Each row of a before or after table is a point. The points were changed in one or more steps. Then noise was added and the rows were shuffled. The steps act on how far a point lies along the listed directions, d1 being the first. Write out the steps. A step turns or swaps two directions, mirrors them in a line or flattens them onto one, adds a multiple of one to another, or multiplies one. Angles are multiples of 10 degrees, from the lower direction toward the higher: turns from -170 to 170, lines from 10 to 170 but not 90. Use the fewest steps. Two steps may share a direction if one is a turn and the other turns, adds or multiplies; they go together, in the order done. Otherwise the lowest direction goes first.

Directions:
(1): [-51,20]
(2): [20,51]
Before (10 x 2):
[[54,9],
[-20,-92],
[-21,8],
[-69,31],
[17,32],
[32,12],
[-16,-33],
[68,0],
[-20,-24],
[-30,-43]]
After (10 x 2):
[[-49,-26],
[72,-57],
[30,-9],
[-34,12],
[47,-18],
[-54,-44],
[36,64],
[-38,-8],
[33,-14],
[12,17]]
Steps: mirror d1 and d2 in the line at 50 degrees

Directions:
(1): [-27,-14,1,-71]
(2): [55,9,49,-22]
(3): [-46,-1,60,19]
(4): [-13,76,-5,-10]
Before (11 x 4):
[[-26,-33,-13,-12],
[37,40,-46,-59],
[-23,-34,-6,-32],
[-5,-27,-46,-3],
[83,4,-34,70],
[-25,-62,-18,-26],
[45,-7,-40,22],
[15,19,8,-36],
[-24,-8,-46,10],
[68,52,-73,-42],
[12,44,-47,-62]]
After (11 x 4):
[[28,40,6,-76],
[86,22,26,69],
[-9,-41,-14,-33],
[-6,13,28,-30],
[39,-16,-28,-12],
[25,5,-46,-9],
[81,56,36,-54],
[11,-64,-24,-30],
[2,-34,-23,-22],
[44,37,32,-69],
[65,7,10,16]]
Steps: turn d1 and d4 by -10 degrees; turn d2 and d3 by 60 degrees

Directions:
(1): [22,9,-32,-16,-22,14,88,-42]
(2): [51,12,-28,-6,83,31,2,25]
(3): [7,-17,-78,68,-14,-11,-24,-14]
(4): [73,28,8,2,-59,-3,-10,47]
(5): [21,-79,-24,-54,-3,-41,-3,14]
Before (11 x 8):
[[19,-25,-48,42,-5,15,18,-15],
[-28,0,10,1,58,30,-43,9],
[-54,39,-16,65,53,54,9,-30],
[-22,37,-37,35,35,37,9,-39],
[-52,18,-15,59,-39,9,-3,-33],
[-16,-38,9,-13,-50,-25,20,-36],
[-5,-32,-56,26,50,-10,-55,-2],
[7,43,4,26,6,26,28,-8],
[-3,9,5,-8,-19,14,16,-10],
[50,-9,4,6,26,13,-46,56],
[37,7,4,-39,15,-15,-52,60]]
After (11 x 8):
[[39,1,19,-70,-19,-22,-24,54],
[-58,48,3,42,-12,39,50,-57],
[-11,2,-11,19,-12,8,-17,-11],
[-31,-68,-15,-2,-20,-37,-5,-37],
[-32,92,0,74,60,87,38,-24],
[39,-4,-11,-69,37,14,60,-12],
[1,22,26,-30,56,49,2,11],
[58,2,38,-39,-14,11,10,46],
[-1,73,-29,49,37,62,17,-32],
[29,-17,-34,20,-12,21,49,-23],
[2,62,2,64,-2,28,1,-2]]
Steps: swap d1 and d3; turn d2 and d4 by 30 degrees; multiply d5 by 1.6

Directions:
(1): [2,-50,28,-36,-44,16,48,-22,-32,54,-55]
(2): [38,4,38,11,-35,-19,52,4,95,-11,10]
(3): [-25,41,68,-4,15,17,31,-45,-30,15,70]
(4): [69,21,-49,-3,-22,-38,-2,-10,-20,67,46]
(5): [56,-35,-1,-20,-24,87,-31,-14,0,-35,36]
(6): [-19,64,0,30,-35,66,-17,41,18,54,-21]
Before (10 x 11):
[[21,2,-57,6,19,-39,1,17,42,-34,-10],
[-70,6,63,-5,-4,-34,38,-15,8,23,-32],
[69,-66,-24,-29,-14,-39,23,-17,12,-25,8],
[37,-2,5,17,-26,-33,33,-10,41,16,-1],
[-34,-3,20,5,57,-8,3,-9,-11,-65,16],
[1,-39,0,-10,-11,-66,48,-9,-18,-25,2],
[52,-34,-54,5,-66,-41,3,42,25,62,-53],
[-12,-25,6,-32,19,-47,1,-32,-60,3,-9],
[-26,12,-24,-21,67,-56,-20,-30,-69,-28,70],
[32,14,-37,23,-22,26,-35,48,33,26,-11]]
After (10 x 11):
[[-73,-19,33,-11,-15,-27,21,2,-13,41,-81],
[23,-22,-52,-1,32,-13,-53,14,-30,-16,17],
[37,37,-16,17,-50,46,-3,33,40,37,4],
[34,-29,-95,12,-26,-44,-50,50,-16,39,-43],
[9,33,-72,20,10,-6,-23,42,42,-10,-25],
[19,7,32,-3,-32,-35,37,1,51,14,-19],
[21,56,17,19,-2,-53,36,9,90,-23,69],
[-23,15,46,16,6,18,36,8,38,-24,-11],
[-2,31,-37,31,-8,11,-29,14,-17,41,-15],
[-7,27,-4,25,-58,-3,35,43,25,25,-29]]
Steps: add -0.7 times d4 to d1; turn d2 and d6 by 130 degrees; add 0.7 times d5 to d3

Directions:
(1): [29,-31,-4,-15,50,12,-95,1,-12,-34,3,63,-3,5]
(2): [-3,-47,-74,26,-53,-1,-15,-7,28,-59,-31,-25,41,-7]
(3): [-89,-10,-33,-10,2,-17,14,-16,16,17,53,67,24,-27]
(4): [60,4,-61,-37,-11,-48,17,-36,-30,56,-16,30,18,28]
Before (8 x 14):
[[-21,25,66,17,18,24,7,11,16,4,7,-35,-26,-9],
[9,19,-8,-3,-33,-35,61,-13,-18,40,-6,-10,4,0],
[60,-24,-15,2,3,7,-50,-2,-10,-26,-34,13,10,25],
[-26,24,81,-5,38,23,23,6,1,29,35,-2,-27,-10],
[40,-41,7,12,-23,6,-31,10,-6,-23,-26,-18,9,16],
[-1,-10,-9,2,11,7,-34,14,-6,-65,-1,3,-29,7],
[-50,11,41,8,9,10,58,15,13,15,18,-8,-8,-17],
[3,-17,-95,-26,-12,-46,-11,-45,-22,20,-15,17,35,-2]]
After (8 x 14):
[[-81,33,60,-5,49,13,1,8,-9,22,46,0,-28,-33],
[33,-18,-48,11,-31,-16,-2,-24,10,-6,-38,-27,20,12],
[54,5,49,-1,36,24,-46,14,-15,-9,-18,9,-21,22],
[39,5,-20,-25,24,-19,-32,-2,-33,-23,-5,28,-31,24],
[-42,16,37,27,-33,2,57,14,5,-1,6,-43,-8,-22],
[-24,-21,-50,7,-30,-17,54,-11,15,6,-10,1,33,-10],
[60,-11,48,-10,8,4,-24,11,-28,18,-17,-7,-15,27],
[-2,-43,-61,13,-46,-1,6,-23,29,-33,-19,-19,43,-3]]
Steps: turn d2 and d4 by 160 degrees; add 0.3 times d4 to d1; multiply d3 by 1.3

Directions:
(1): [-46,16,82,0,43,-32,-6,22,20,-8,-11,61,-7,-13,46,-54,1,-34]
(2): [4,-21,0,-27,21,-53,-69,-56,36,-20,35,-34,-6,37,39,-16,-26,55]
(3): [-38,-28,-36,-6,-37,-16,-14,-5,42,-95,-6,-5,37,-29,-24,-3,-12,-64]
(4): [15,-9,-25,-76,-26,-33,-51,12,-62,13,-11,22,-54,-64,8,-3,2,-16]
(5): [18,-94,-22,12,60,-32,23,24,-19,-9,-21,-26,-26,30,-4,-23,60,-24]
Before (14 x 18):
[[-24,3,9,6,41,-28,-14,-41,31,-13,17,-13,16,25,35,-31,9,11],
[-6,39,-12,6,-34,11,-11,-35,24,-36,28,-3,32,-5,-9,13,-30,26],
[-13,4,21,43,37,26,42,32,-20,8,-33,11,15,12,1,13,24,-11],
[-13,15,10,21,5,-5,-38,-38,35,-15,4,-2,-3,16,25,-14,-23,36],
[-8,20,24,-18,13,4,8,8,-11,26,5,15,5,-5,10,0,8,1],
[-15,28,22,-41,11,-39,-60,-34,46,-22,39,12,-18,-8,60,-15,-38,51],
[7,-85,-42,29,18,-18,10,13,26,-71,-15,-20,31,10,-14,-8,39,-64],
[-33,21,45,-27,-1,-24,-36,-25,26,-19,21,27,4,-25,34,-15,-30,3],
[-4,26,13,15,4,34,53,47,-38,62,-8,-1,-26,-10,-21,7,33,2],
[-20,-79,-27,25,16,-17,19,5,26,-71,-16,-28,34,15,-28,-16,47,-48],
[0,2,-4,-7,-2,9,-24,-1,0,13,10,3,15,4,8,0,-22,45],
[32,2,38,4,56,6,30,38,-36,34,-16,16,-33,-4,16,-21,35,-13],
[-25,41,18,10,6,-4,-13,-1,28,-12,15,11,26,0,32,-5,-28,12],
[9,-4,2,5,6,-20,-3,-9,34,-8,7,-17,-7,36,18,-17,-8,20]]
After (14 x 18):
[[8,-99,-59,-2,4,-35,-18,17,10,-88,-23,-15,18,-20,-16,-10,32,-81],
[1,47,-14,-5,-52,23,2,-11,-3,-33,12,24,26,-41,-22,21,-21,-3],
[3,-14,4,-32,30,-36,-48,1,-39,3,-16,3,-29,-7,40,1,7,18],
[42,-4,45,-8,73,-23,-6,-1,-17,30,6,-7,-38,30,46,-33,19,36],
[10,2,9,-32,32,-32,-31,-15,-16,55,32,-31,-49,21,28,-10,8,68],
[-23,63,37,41,0,58,63,39,28,-3,-7,52,20,-21,-5,9,-4,-20],
[-10,21,27,-22,25,2,-2,-6,-3,30,8,6,7,11,20,2,3,15],
[-3,15,-2,7,-8,35,7,24,-13,27,-4,11,21,-4,-9,8,-10,25],
[-19,32,4,29,-22,36,16,13,-15,10,-32,34,-14,-27,-3,5,1,-16],
[-46,39,51,20,-5,19,23,9,28,-15,4,41,28,-30,7,-6,-15,-23],
[-17,-86,-47,-18,-9,-39,-9,14,-5,-81,-26,-18,10,-29,-29,-16,44,-76],
[-17,44,7,-5,-13,7,-5,24,-10,1,-3,29,10,-35,22,1,-16,-16],
[13,6,-8,1,-19,9,33,35,-10,11,-20,18,-16,-3,-6,-9,8,-24],
[-21,22,4,1,10,14,37,17,-25,12,-18,32,4,-34,2,-19,35,-47]]
Steps: turn d2 and d4 by -160 degrees; multiply d3 by 1.3

Directions:
(1): [-14,-49,32,65,67,-16,-7,3,-8,22,50,61,7,-1,-4,-36,-57,5,-57,-4,-33,48,15,-31]
(2): [23,1,-23,-13,30,-95,61,24,-29,15,29,-70,9,36,-52,24,-7,3,15,-25,-23,-16,28,-49]
(3): [-13,-12,-58,-26,-23,46,-39,1,-15,-48,37,-48,-39,-11,-2,11,-94,-27,16,-53,-35,38,0,0]
(4): [-91,7,-46,18,14,-69,-24,-53,25,-50,-18,8,-8,2,16,-54,-15,41,37,2,24,-34,28,-5]
(5): [59,3,-15,1,4,-38,-58,6,-42,26,-89,42,-2,-10,-21,9,-22,30,0,-83,37,20,20,14]
(6): [-23,-16,-14,-5,28,26,80,53,18,3,-22,5,-60,24,-8,4,-36,43,-33,-6,18,-23,31,95]
Before (8 x 24):
[[9,4,0,-12,19,-40,43,20,-5,21,-16,-15,-5,28,-20,-2,11,35,-1,-14,3,-29,14,16],
[5,-7,-2,19,8,-19,-45,-2,1,10,-3,21,16,-8,-5,-8,-20,-9,-8,-30,-13,35,4,-29],
[-7,-23,25,17,27,0,6,5,5,22,-11,35,5,0,-3,-8,11,9,-33,7,13,0,-10,30],
[41,9,-6,-11,4,-49,-6,13,-34,8,-12,-21,19,4,-38,26,8,-10,20,-33,3,13,8,-33],
[9,2,-20,0,-3,-35,-4,0,-8,-8,-44,8,-4,5,7,-2,-2,24,9,-16,19,-10,20,6],
[-46,1,-20,13,-8,2,-26,-32,9,-37,14,16,0,-8,22,-34,-15,-9,17,6,18,7,2,-7],
[-28,15,23,20,15,-8,11,-9,24,13,-8,50,6,5,3,-11,36,24,-13,28,10,-12,6,14],
[5,13,9,-23,-22,19,12,-3,11,-1,3,-24,13,-8,7,25,19,-13,16,11,3,-16,-13,12]]
After (8 x 24):
[[-9,-14,27,12,19,27,28,22,5,-2,52,2,5,-3,-3,6,0,-23,-20,31,-23,20,-8,-11],
[-19,21,-26,-30,-34,0,39,2,23,-28,-32,-29,-17,13,26,9,38,17,32,32,28,-48,2,36],
[-11,-20,30,27,40,-40,19,-1,9,32,-21,40,14,9,-9,-16,27,24,-32,17,22,-18,-1,17],
[-43,57,-79,-56,-72,-19,-26,-43,10,-73,-38,-63,-11,-1,18,0,23,-4,95,-15,51,-49,0,9],
[-54,0,-19,5,-2,-5,-2,-9,37,-25,34,-20,-3,-1,9,-19,-16,-10,8,12,-23,3,4,-11],
[11,9,20,-10,7,-12,34,14,8,27,-35,17,-1,18,-3,-8,40,38,-9,13,20,-34,0,37],
[-12,44,18,4,2,-58,21,-17,25,22,-61,40,24,12,-5,-5,94,43,20,32,43,-52,13,16],
[46,-11,38,6,5,22,0,14,-14,36,14,13,27,-14,-6,26,-8,-21,-21,-14,-17,22,-12,-7]]
Steps: multiply d4 by 3; turn d1 and d4 by 60 degrees; multiply d2 by 0; multiply d3 by 2; mirror d5 and d6 in the line at 70 degrees

Directions:
(1): [-3,-30,-18,-1,-15,8,22,-15,-13,15,13,7,-65,25,35,5,-25,19,-43,-80,-35,20,34,6,-29,-41,-63,-64,-27,-8,-28,-52,-41,-1,-8,24,-15,32,3,-23,8,-34,-15,51,51,-41,-47,33]
(2): [-10,27,36,18,27,-8,-60,46,2,-43,-23,-19,-9,61,-18,44,9,-1,15,5,6,73,-37,18,-95,-29,11,32,15,26,33,10,-21,-23,1,-6,-14,-42,13,11,-12,-72,-36,19,2,18,-53,9]
(3): [28,-29,20,12,38,11,21,-36,50,-44,44,19,-43,11,-48,-36,9,20,-22,-15,-41,-7,26,7,-16,-7,-58,34,48,-52,56,-12,23,-48,52,-75,-13,-1,13,-34,-9,30,-20,-40,-30,20,-8,10]
(4): [14,-7,15,53,17,-30,-8,21,20,27,-18,11,7,-94,3,6,20,-44,2,-40,-30,4,24,-7,-24,-36,11,-25,-3,3,-33,14,25,3,44,-50,-41,8,20,50,-38,-87,36,-54,7,-45,38,-10]
(5): [0,30,-2,-3,20,-5,95,51,-16,-9,-28,-18,8,19,9,25,22,15,-25,-39,16,35,54,20,0,2,-82,32,-10,-9,24,60,-3,3,-53,15,-18,-29,-27,81,-28,44,33,-27,5,0,2,-18]
(6): [22,34,-9,27,-43,6,20,31,24,-32,-40,14,3,42,81,-46,4,-48,27,-23,-1,-3,18,-28,3,36,-16,-19,-37,-10,29,24,-32,0,89,0,53,-55,-26,-46,2,-26,34,5,-18,22,22,44]
Before (8 x 48):
[[-23,11,-6,-16,-8,-5,-41,18,-41,12,4,-15,-13,46,-11,42,-10,30,-12,16,19,39,-30,1,-28,-22,16,-8,-16,42,-26,-30,-20,25,-41,43,-18,8,0,-9,10,-31,-24,42,24,8,-31,-4],
[-13,14,-15,-14,-41,2,-40,-20,-9,17,-15,2,9,25,50,-7,-4,-8,13,12,16,-4,-24,-21,19,17,39,-50,-39,19,-15,-32,-26,35,-3,43,27,16,5,-46,29,-14,-2,58,3,4,-10,11],
[-21,16,11,9,-8,0,-23,7,-24,21,-19,-16,33,-15,-12,30,6,4,19,51,47,5,-17,3,16,4,44,7,-1,22,-22,23,5,0,-35,48,6,8,-14,22,20,3,5,16,4,10,0,-17],
[37,-15,11,8,13,8,27,-20,44,-35,33,15,-13,-11,-35,-39,8,3,-21,4,-25,-32,29,-3,13,21,-28,31,26,-39,51,4,34,-34,57,-87,1,-18,3,-25,-26,38,1,-38,-35,34,15,5],
[-17,5,-15,9,-21,1,13,13,0,35,-22,11,6,-27,50,15,-3,-43,-3,-41,0,-22,15,-19,21,2,20,-54,-41,19,-39,-1,-20,20,9,10,-10,21,-4,11,-4,-40,37,11,25,-41,16,-5],
[8,22,-8,20,-20,-14,-46,13,-5,20,-23,-4,33,-8,13,13,10,-49,36,22,14,4,-39,0,-18,-1,79,-20,-29,42,-18,5,6,25,15,10,40,-40,5,4,-7,-49,11,22,1,1,16,1],
[7,-7,-1,1,-6,12,-37,-34,-7,-10,42,3,-18,17,-14,-17,0,3,9,32,-23,-32,-9,-4,3,8,34,-6,5,2,8,-21,8,-4,24,-28,12,10,20,-41,22,7,-20,-9,-16,18,7,6],
[-38,-22,-10,-6,-7,-3,-37,-29,-30,36,4,-15,-12,-5,-22,26,-22,27,-4,8,14,7,-21,2,-4,-28,27,-22,12,43,-47,-39,-9,14,-52,24,-23,28,33,2,14,-11,-22,15,17,-25,-38,-7]]
After (8 x 48):
[[7,-16,0,-3,-2,8,-50,-45,-9,-4,52,6,-24,9,-24,-12,-6,11,6,36,-25,-35,-18,-3,3,4,47,-5,11,4,4,-33,11,-5,18,-30,9,20,25,-45,27,3,-29,-5,-11,16,0,3],
[-33,-4,12,-3,8,3,-29,-10,-37,39,6,-19,17,-26,-47,50,0,32,-1,48,38,13,-17,15,6,-24,40,1,12,29,-42,0,8,0,-79,52,-23,39,-1,40,20,10,-13,22,20,-7,-18,-32],
[-10,24,-15,19,-38,3,19,27,14,19,-40,12,16,-17,76,-4,3,-66,16,-34,6,-28,17,-33,25,26,27,-52,-52,16,-25,19,-25,20,43,11,15,-11,-16,-3,-8,-45,53,5,10,-26,34,5],
[31,-24,15,3,27,7,22,-28,39,-30,47,11,-11,-22,-57,-29,5,16,-24,15,-26,-33,24,7,14,11,-23,36,37,-38,44,3,45,-36,35,-87,-12,-8,8,-13,-26,47,-8,-41,-33,31,12,-6],
[-38,-30,-16,-8,-12,-3,-37,-35,-28,38,6,-9,-27,1,-12,25,-29,27,-12,-10,6,8,-18,-1,-14,-38,16,-41,3,41,-55,-58,-20,15,-43,29,-21,34,32,-13,17,-21,-25,30,28,-36,-47,4],
[-5,28,-15,-1,-54,2,-48,-9,3,4,-28,7,18,34,73,-24,-2,-27,33,23,22,-14,-32,-33,25,33,55,-50,-44,17,-6,-23,-29,37,35,38,51,-3,-4,-66,32,-20,8,55,-13,19,7,23],
[-19,15,-10,-11,-17,-1,-37,20,-39,7,1,-12,-20,59,5,34,-16,22,-12,4,11,40,-24,-5,-34,-19,14,-18,-30,41,-26,-33,-31,27,-24,46,-11,-1,-4,-23,13,-42,-16,48,24,9,-33,8],
[5,17,-4,11,-14,-19,-59,2,-7,28,-12,-7,38,-21,-6,13,12,-44,38,38,16,1,-52,2,-16,-2,97,-17,-18,43,-23,-6,19,23,5,6,35,-30,13,9,-5,-44,2,17,-2,1,15,-8]]
Steps: turn d1 and d6 by 40 degrees; multiply d6 by 2; multiply d5 by 1.3

Directions:
(1): [14,47,17,-2,-60,-9,6,32,6,-5,-15,73,0,35,20,7,-13,-11,-37,-15,1,-5,-26,30,40,4,1,-40,68,-40,-1,22,87,-76,-12,-45,2,23,21,3,68,65,-5,-46,29,-73,-60,-62,-88,39,-2,-25,31,6,-7,40,-85,-6,59,13,-4,0,38,-49]
(2): [-16,-73,1,-54,-17,-67,-7,27,9,23,-60,-24,-11,-42,-67,59,-9,82,-51,-3,5,22,-40,-32,36,9,-12,-16,32,-90,35,-64,-28,24,-19,-53,40,55,31,-67,-6,-36,-41,23,-38,-43,-14,-45,-27,-49,7,49,46,-14,0,-39,31,-24,-1,9,-5,-6,24,62]
(3): [-31,10,10,59,-48,-34,-18,-8,38,-86,21,-4,35,44,-24,-43,-20,10,-79,39,-43,88,-68,-16,11,10,-12,-46,4,48,73,35,2,-20,-29,-7,10,-23,-18,25,-54,-14,15,31,13,-5,67,-43,22,11,-16,1,52,31,-76,-75,11,71,2,7,17,-46,-34,-27]
Before (8 x 64):
[[14,16,6,-9,-5,2,-2,8,-7,7,-2,19,-6,14,12,1,-7,-20,14,-15,3,-20,0,17,1,6,7,4,11,-4,-17,8,27,-22,13,-4,-12,0,15,9,29,18,2,-12,18,-11,-35,-10,-25,10,4,-18,-5,2,13,25,-23,-5,18,7,-5,11,9,-10],
[7,11,-5,-2,-11,12,5,-2,-10,7,-1,20,-1,12,20,1,-6,-20,5,-9,3,-20,15,13,3,-2,10,2,22,-4,-20,18,29,-24,10,-5,-7,8,6,1,29,35,-1,-23,12,-20,-21,-9,-27,11,1,-9,0,6,5,28,-24,-13,13,-3,1,4,11,-13],
[8,-26,-9,-15,31,12,0,-10,-12,22,-2,-31,-8,-19,-3,9,10,4,28,-10,13,-4,23,-13,-23,3,6,33,-24,0,-21,-16,-19,40,3,25,-1,2,-3,-7,-15,-26,-5,15,-9,32,10,30,32,-18,-6,14,-28,-6,18,-10,33,-8,-20,-12,-1,8,-11,25],
[-13,-22,-1,-17,-5,-9,7,18,-7,12,-21,5,3,-13,-8,20,-9,13,-12,-13,9,-15,-8,-5,8,4,4,0,17,-31,7,-18,1,5,5,-16,5,18,22,-22,14,-4,-6,3,-14,-16,-18,-3,-15,-2,2,12,9,-1,10,4,0,-11,5,0,-7,0,18,19],
[7,8,13,-3,-19,-2,9,9,4,15,-9,9,1,8,4,8,-1,10,-6,-9,5,3,-10,-9,5,3,-3,2,11,-22,-4,-1,20,-16,-6,-11,-1,6,3,-5,11,7,-1,-6,-2,-18,-20,-10,-29,8,-1,8,5,3,1,9,-12,-12,8,8,-2,0,20,-7],
[5,38,8,13,-24,7,5,14,4,-6,-3,29,7,23,18,-9,-5,-25,-7,6,-2,6,-4,10,12,2,-10,-7,11,14,0,23,27,-22,-1,-5,-4,3,-2,16,19,23,5,-17,14,-13,-13,-14,-15,14,-12,-18,13,0,-8,4,-33,8,14,5,-10,3,3,-28],
[12,15,0,1,-7,15,6,10,-2,3,0,13,-7,10,19,10,7,-12,5,-9,-2,-3,7,2,3,4,5,1,1,-2,-18,2,17,-16,13,4,0,0,7,7,20,19,-3,-13,5,-4,-22,4,-7,17,3,-4,7,4,-3,13,-24,1,6,9,-6,1,8,-9],
[2,-33,3,-26,-17,-27,-6,15,-2,19,-37,7,-4,-23,-24,36,-11,34,-23,-14,10,-8,-8,-7,24,-3,-16,0,27,-62,5,-37,1,6,-6,-31,22,41,20,-35,25,-2,-24,-4,-18,-38,-30,-29,-28,-26,17,20,23,-12,9,7,-6,-26,19,2,-6,9,20,21]]
After (8 x 64):
[[-17,13,5,26,-22,2,4,8,7,-27,8,23,17,21,11,-15,-15,-12,-26,0,-7,8,-24,5,1,4,2,-14,13,14,21,21,26,-21,-2,-2,-6,-6,7,12,5,15,14,0,9,-9,2,-6,-9,23,-7,-6,14,16,-20,-2,-18,23,14,-1,-2,-14,3,-18],
[12,37,15,-19,-41,-7,11,36,4,22,-28,55,-3,17,17,20,-5,-11,-14,-11,9,-13,-9,18,36,3,-7,-16,50,-37,-10,7,60,-45,-2,-38,5,30,18,-6,60,44,-11,-39,14,-54,-59,-38,-64,15,-7,-18,26,-7,6,31,-63,-21,41,8,-16,14,37,-26],
[-5,34,14,46,-54,-6,-14,1,18,-55,12,44,23,44,11,-25,-23,-15,-53,11,-21,33,-35,13,20,-3,-15,-32,28,23,33,34,47,-44,-16,-13,0,-4,-6,24,13,31,10,-11,24,-34,6,-44,-23,26,1,-17,35,16,-44,-4,-43,36,42,2,10,-17,-3,-53],
[17,26,3,-3,-20,14,5,19,-3,3,-3,31,-7,19,21,13,4,-15,-2,-17,-2,-6,1,9,12,6,7,-10,18,-14,-18,3,42,-38,10,-8,-1,8,11,9,35,31,-7,-29,12,-21,-40,-12,-30,28,6,-13,11,4,-2,24,-44,-1,24,12,-6,2,20,-18],
[-4,-35,-19,12,61,22,-8,-37,-11,2,24,-70,3,-19,-6,-19,15,-5,46,8,1,13,33,-27,-51,1,3,53,-72,54,-12,-4,-65,73,9,60,-11,-30,-27,12,-67,-59,10,45,-17,88,66,66,93,-28,-9,18,-44,2,7,-41,79,17,-58,-21,5,-1,-49,35],
[22,39,14,-4,-28,-1,0,17,-3,-1,-4,49,-2,33,21,0,-12,-28,-1,-22,0,-18,-8,29,14,5,6,-12,39,-16,-16,22,65,-53,6,-21,-12,6,22,16,56,44,-3,-28,30,-39,-54,-33,-56,32,5,-28,6,8,9,40,-55,-6,42,12,-5,7,19,-35],
[13,33,5,-2,-34,8,8,10,-9,5,-5,52,-1,29,29,0,-11,-24,-9,-12,2,-21,5,26,21,-1,8,-19,50,-18,-19,30,63,-55,3,-25,-6,15,15,5,58,62,2,-41,25,-49,-43,-35,-62,30,-2,-21,13,10,0,46,-63,-14,39,1,-1,3,22,-37],
[12,30,18,12,-41,0,10,18,11,-1,-6,32,8,32,22,-2,-7,-4,-22,-11,2,7,-24,2,15,4,-5,-13,31,-17,-1,19,51,-46,-9,-18,-5,5,2,8,25,28,6,-18,15,-35,-28,-27,-51,28,-3,-5,15,10,-10,17,-42,-2,26,12,0,-6,25,-33]]
Steps: multiply d1 by 2.5; swap d2 and d3
